Each point is reached from the start by the listed moves, each made once or not at all, plus a little noise. Is the number of moves made odd or even? Then give how often each move was made.
(in the rows, 128 means zero)

Moves:
(1): [134  62 165  85 116 155]
(2): [122 133  86 131 131 157]
(3): [133 101 102  82 127 116]
Start: [132 136 129 137 105 120]
Points:
[136 108 104  91 106 109] => odd (0, 0, 1)
[145  45 141  48  91 135] => even (1, 0, 1)

Moves:
(1): [125 128 111 140 113 134 138 118 169 128 131 109 140  93]
(2): [150 140 127 148 147 133 116 142 134 128 122 128 134 130]
(3): [117 146 112 116  97 101 153 143 162 128 103  85  93 119]
(4): [144 114 133 132 163 126 140 142 144 115 139 141 135 122]
(5): [139 121 129 136 130 149 120 132 141 111 106 139 134 120]
(6): [126 143 137 141 144 153 114 120 137 104 136 107  89 133]
(7): [110 121 125 109 132 128 122 132 122 125 135 113 113 115]
(8): [138 136 130 110 136 153 123 122 132 130 125 132 114 139]
(9): [117 139 131 131 129 150 134 149 142 120 122 129 140 121]
(10): [151 113 117 132 115 121 132 134 116 118 130 130 122 142]
(11): [127 129  96 115 129 100 137 119 131 141 127 150 145 136]
Start: [125 123 123 140 141 134 112 150 141 120 134 128 130 150]
Points:
[126 100  91 136 116 132 119 150 164 105 146  96 121 116] => odd (1, 0, 0, 0, 0, 0, 1, 0, 0, 1, 0)
[116 137 131 116 168 185  88 142 148  95 147  95  61 153] => odd (0, 0, 0, 0, 0, 1, 1, 1, 0, 0, 0)
[166 112 122 161 202 154  95 180 155  71 156 106  83 152] => odd (0, 1, 0, 1, 0, 1, 1, 0, 0, 1, 0)
[123 147  74 126 159 163 114 164 202 123 130 121 148 116] => even (1, 1, 0, 0, 0, 0, 1, 1, 1, 0, 1)
[116 128 103 147 150 157 131 169 249  62 116  53  66  84] => even (1, 0, 1, 1, 1, 1, 1, 0, 0, 0, 0)
[164 124  92 133 156 171  97 138 158  84 120 146  93 178] => odd (0, 0, 0, 0, 1, 1, 0, 1, 0, 1, 1)
[186 113 125 154 212 199  83 177 172  55 131 122  74 156] => odd (0, 1, 0, 1, 1, 1, 1, 1, 0, 1, 0)

Moves:
(1): [127 130 120 127 123 120 126 133 135 133 121 114 116 119 132 127 126 128
 133 139 127 120 142 128 116 134]
(2): [130 132 111 114 130 142 121 111 108 131 113 139 137 144 142 126 124 152
 120 129 116 125 128 138 129 123]
(3): [133 140 123 123 125 125 150 123 129 131 114 123 108 135 122 137 128 125
 140 129 132 101 132 122 131 128]
(4): [124 117 144 102 127 120 125 141 123 129 136 123 140 130 130 141 129 139
 141  99 115 113 153 127 118 123]
(5): [108 145 112 129 126 116 135 125 134 129 131 125 131 142 115 123 135 127
 128 114 138 128 114 120  93 133]
(6): [133 144 138 114 130 126 149 140 158 150 153 139 131 137 144 131 129 134
 119 133 113 133 121 132 126 139]
(7): [116 108 133 129 123 124 115 121 126 119 114 107  92 133 141 114 128 131
 138 124  98 134 115 128 149 126]
(8): [143 125 151 131 140 136 118 116 141 141 128 112 146 139 128 135 132 126
 150 123 136 125 135 108 123 118]
(9): [121 133 125 138 113 113 134 127 132 130 122 126 139 116 154 139 133 138
 113 135 130 132 120 119 104 108]
(10): [133 135 134 129 111 123 129 137 125 129 124 117 130 137 123 136 121 122
 147 136 125 125 124 137 133 142]
(11): [127 138 134 125 134 124 133 135 137 122 119 129 121 133 137 138 135 133
 127 137 136 137 130 120 125 129]
(12): [116 137 135 132 112 150 138 135 132 136 128 128 121 142 130 119 126 136
 135 112 132 125 145 143 122 133]
(13): [120 120 138 127 126 127 137 129 122 131 121 126 133 129 120 133 133 133
 124 129 133 127 120 133 126 131]
(14): [141 129 114 127 106 134 142 132 129 131 128 136 142 132 115 149 115 121
 137 146 116 136 145 114 119 119]
(15): [139 126 112 137 149 120 135 143 129 136 150 122 120 139 121 139 126 135
 123 125 135 133 127 130 115 126]
(16): [122 134 122 121 119 109 129 138 136 142 121 133 123 131 132 132 130 127
 129 127 144 134 129 133 113 119]
(17): [139 130 116 116 124 107 133 128 123 154 140 117 117 106 152 143 128 133
 119 125 141 135 120 124 121 135]
(18): [114 128 111 128 128 118 134 116 126 124 131 128 132 141 148 127 152 126
 132 134 136 136 141 126 128 132]
(19): [128 127 104 116 126 132 127 151 138 128 145 139 138 131 133 126 121 128
 128 124 134 123 111 138 113 120]
(20): [132 127 130 133 121 132 127 129 148 126 121 123 136 136 122 135 121 118
 122 124 129 136 123 138 125 137]
(21): [110 119 132 132 123 125 107 127 141 143 130 134 137 116 116 145 136 139
 131 128 128 135 116 146 135 114]
(22): [141 124 133 137 110 145 118 150 127 135 133 128 136 132 114 140 118 148
 120 129 116 111 133 123 129 125]
(23): [123 133 127 133 126 129 130 143 129 138 131 134 134 127 144 138 133 123
 131 119 129 120 126 125 126 131]
(24): [126 130 112 142 116 122 142 134 141 129 131 116 130 126 121 119 111 129
 138 111 132 135 137 126 134 120]
Start: [119 128 137 111 132 133 133 140 133 152 139 109 127 147 120 123 134 124
 127 126 136 145 121 124 125 142]
Points:
[118 142 118 135  33 136 179 216 212 198  97  66 122 190 144 183 103 144
 170 117 137 124 143 100  58 102] => odd (1, 0, 1, 0, 0, 0, 1, 1, 1, 0, 1, 1, 1, 1, 0, 1, 0, 0, 1, 1, 0, 1, 1, 1)
[120 155 129  99  93 111 193 178 189 190 140 122 135 171 121 156 121 133
 135 140 141 181 134 112  98 130] => even (0, 0, 0, 0, 0, 1, 0, 0, 0, 0, 1, 0, 1, 1, 0, 1, 0, 0, 0, 0, 0, 0, 0, 1)
[118 143 111  99  97  91 182 226 196 234 195  71 142 164 129 183 117 164
 116  63 135 126 130 122  45 168] => odd (1, 0, 0, 1, 1, 1, 0, 0, 0, 0, 0, 0, 1, 0, 1, 0, 1, 0, 0, 1, 0, 1, 1, 1)
[147 142 148 126  56 130 166 185 209 249 159  57 113 183 139 221 110 168
 154 133 106 145 113 120  91 131] => odd (0, 0, 1, 0, 0, 1, 1, 1, 1, 1, 0, 1, 0, 1, 1, 0, 1, 0, 0, 1, 1, 1, 0, 0)
[ 83 137 124 102  99 138 161 183 128 201 131 113 144 196 162 207 172 212
 132  97 141 101 155 139  78 108] => even (0, 1, 1, 1, 0, 0, 0, 0, 1, 0, 1, 1, 1, 0, 1, 0, 0, 1, 0, 0, 1, 1, 1, 0)
[ 71 168  96 109  58 146 172 169 168 204  95 131 151 222 113 196 152 169
 137 118 152 132 142 138  61 134] => odd (0, 1, 1, 0, 1, 0, 0, 0, 0, 0, 1, 1, 1, 1, 0, 1, 0, 1, 0, 1, 1, 1, 1, 0)

Moves:
(1): [111 113 135 114 141 102 123 130 138 119 135 136 130 120 129 111 142 144
 119 142 114 132 120 158 122 136 125]
(2): [103 137 126 135 104 141 111 122 148 161 136 117 122 124 108 138  90  98
 107 111 122 148  98 126 106 120 137]
(3): [115 121  90  96 116 101 136 121 112 113 134 124 106 127 143 140 104 100
 123 115 137 134 129 119 113 122 105]
(4): [132 159 142 147 153 130 149 134 140 114 131 153 146 142 112 152 125 126
 153 113 121 144 135 109 134 115 168]
(5): [118 115  90 139 121 112 145 128 118 132 120  99 111 127 106 117 121 111
 153 105 132 155 137 155 142 130 121]
(6): [130 123 148 111 105 125 135 122 119 129 141 109 126 118 127 130 136 148
 148 144 144 140 141 108 145 137 119]
(7): [123 122 134 108 143 122 127 104 103 148 136 126 125 120 148 157 110 110
 148 136 101 111 128 102 139 112 138]
(8): [142 126 131 122 123 144 151 142 146 134 125 146 142 131 122 113 170 113
 130 145 143 112 128 136 139 152 130]
(9): [125 139 127 119 117 121 145 119 125 146 108 144 145 129 117 137 111 113
 136 128 107 102 124 125 126 127 127]
(10): [136 134 140 120 126 131 126 101 132 124 125 139 122 131 146 136 133 133
 125  96 154 139 137 125 115 130 122]
(11): [146 115 133 161  99 100 123 123 112 135 136 101 126 126 131 129 127 145
 117 120 159 139 127 141 146 143 154]
(12): [134 140 127 119 145 143  99 108 112 142 102 128 115 119 116 123 122 133
 101 111 119 142 154  94 112 131 139]
(13): [127 126 101 143 126 140 121 133 132 121 129 137 129 132 123 122 115 131
 109 144 137 124 132 126 115 123 116]
(14): [122 123 158 124 101 140 131 117 103 110 142 133 117 147 136 157 134 164
 127 136 148 128 118 146 114 140 152]
(15): [123 140 123 134 133 126 127 129 147 138 111 133 127 144 130 145 114 130
 127 117 135 129 142 140 113 136 140]
(16): [137 151 136 105 151 138 141 140 158 129 134 138 132 128 120 118 111  96
 154 114 155 134 131 115 159 134 161]
(17): [101 112 143 108 144 116  82 120 111  87 130 127 106 133  90 128 123 101
 167 115 146 114 126 138 148 143 150]
(18): [121 136  98 103 117 139 127 143 142 120 136 123 113 120 133 137 139 141
 135 136 140 127 109 137 165 136 102]
(19): [113 114 148  89 146 122 106 105 127 129 131 119 142 123 155 141 143 145
  80 123 140 138 111 143 123 101 109]
(20): [ 97 110 169 136 142 127 132 137 128 131  96 137 143 119 112 109 153 153
 120 140 119 135 118 110 121 142 130]
(21): [115 122 127 133 128 124 122 130 127 122 134 124 140 125 139 120 131 127
 129 136 121 119 112 141 115 144 135]
(22): [156 123 111 134 115 128 138 131 116 164 116 111 119 132 122 126 139 131
 144 152 103 123  99 105 123 126 107]
(23): [131 129 125 141 125 140 132 108 150 111 123 131 125 148 134 130 135 136
 124 129 116 135 116 134 142 113 128]
(24): [135 116 121 137 143 116 145 119 114 128 155 128 120 155 129 134 129 132
 128 111 124 124 111 125 147 146 128]
Start: [135 135 125 115 107 110 121 128 126  91 137 106 122 127 108 106 123 143
 149 152 131 119 120 122 129 140 129]
Points:
[ 51  88 100 107  12  66 149 118 110  69 128  78  95 151  16 123 138 148
 218 185 160 156   7 163 163 210 161] => odd (1, 1, 1, 1, 1, 1, 0, 1, 1, 0, 1, 0, 1, 1, 0, 0, 1, 1, 0, 1, 1, 1, 1, 0)
[ 72 112 189 133 101 135  64  47 123  59  98 112 100 165  34 138 150 165
  96  77 224 209  94 143 123 161 219] => odd (0, 1, 0, 1, 1, 0, 0, 1, 0, 1, 1, 1, 1, 1, 0, 0, 1, 0, 1, 1, 0, 0, 1, 0)
[ 87  60  76  78 125  54 158  95 126 106 113 102 122 155 134  85 181 159
  97 145 148 154  59 170  76 191  60] => even (1, 0, 1, 0, 1, 0, 0, 1, 0, 1, 0, 0, 1, 0, 1, 0, 0, 0, 1, 1, 1, 1, 0, 1)
[126 121  22  79  29  52 204 112 176 149 166  47  85 165  78 113  95  87
 205 140 167 151  27 173 213 217 130] => odd (1, 1, 1, 0, 1, 1, 0, 1, 1, 0, 1, 0, 0, 0, 1, 1, 0, 1, 0, 0, 1, 1, 1, 1)
